Each row is a point. Each copy is the shape, with its points in the same order, turned, moved and blurred by noise. Is it also mirrored, or only turned?
In the rows, zero is written as 128.

Shape (7 x 2)
[[ 72 165]
 [132 148]
 [124 121]
 [ 50 208]
 [139  77]
 [121 168]
 [183 105]]
Copy 1 (7 x 2)
[[157 195]
 [142 135]
 [113 130]
 [196 224]
 [ 77 115]
 [163 138]
 [108  72]]
Copy 1 is: only turned
Copy 2 (7 x 2)
[[ 80 167]
 [142 137]
 [137 113]
 [ 71 210]
 [151  73]
 [135 151]
 [195  87]]
Copy 2 is: only turned

Shape (6 x 3)
[[153 131 118]
 [147 167 151]
 [106 139 249]
 [ 98 144 111]
 [111 143  91]
 [ 96 165 110]]
Copy 1 (6 x 3)
[[112 140 115]
 [115 112  89]
 [214  71  59]
 [115  87 146]
 [ 98 105 156]
 [ 98  69 133]]
Copy 1 is: mirrored
Copy 2 (6 x 3)
[[148 105 121]
 [160 153 132]
 [ 77 229 120]
 [132 112 174]
 [144  97 170]
 [150 121 184]]
Copy 2 is: mirrored

Shape (12 x 6)
[[110 136 165 103 120 193]
 [125 114 194 105 137  57]
 [153 109 157 119 186 156]
 [119 111 123 125 151 148]
 [146 165  82 107 117 175]
 [104 113 114 124 127  85]
 [124 141  61 107 143 187]
 [125 192  83 120 156 219]
 [143 115  22 127 117 189]
 [150 133 135 178 126  30]
 [184 106 173  82 127 101]
 [166  70 229 159 101  65]]
Copy 1 (12 x 6)
[[148  59  94  86 129 102]
 [ 38 140  76 121 139 119]
 [ 98  66 120  94 140 176]
 [126  95 134 119 147 139]
 [171 105 157  97  83 122]
 [100 147 136 146 144 118]
 [172  88 193 102 116 127]
 [181  40 173 112  72 120]
 [213 126 203 102 125 151]
 [ 72 182  99 184 107 165]
 [ 71 140  90  59 122 151]
 [ 68 169   7 120 161 170]]
Copy 1 is: mirrored
Copy 2 (12 x 6)
[[127  75 114  92 172 152]
 [111 202  95 144 175 112]
 [ 91 107 102 157 163 185]
 [117  94 122 161 155 146]
 [145  76 156 129  90 148]
 [138 139 129 179 149  92]
 [159  50 154 165 109 160]
 [136  44 195 121 120 190]
 [158  19 141 187  77 134]
 [ 67 193 145 185 125  67]
 [109 165  64 128 121 142]
 [ 38 180  42 133 167  73]]
Copy 2 is: mirrored
Copy 3 (12 x 6)
[[137 164 142 157 189 108]
 [154  60 160 207 125 153]
 [145 135 161 126 156 172]
 [134 130 122 126 147 134]
 [ 74 184 129 131 130 106]
 [123  82 104 158 105 117]
 [ 75 168 103  91 141 111]
 [ 77 230  98 117 168 136]
 [ 74 176 112  59 103  80]
 [147  95 125 197  36 162]
 [120  93 209 161 124 144]
 [218  75 200 194  91 137]]
Copy 3 is: mirrored
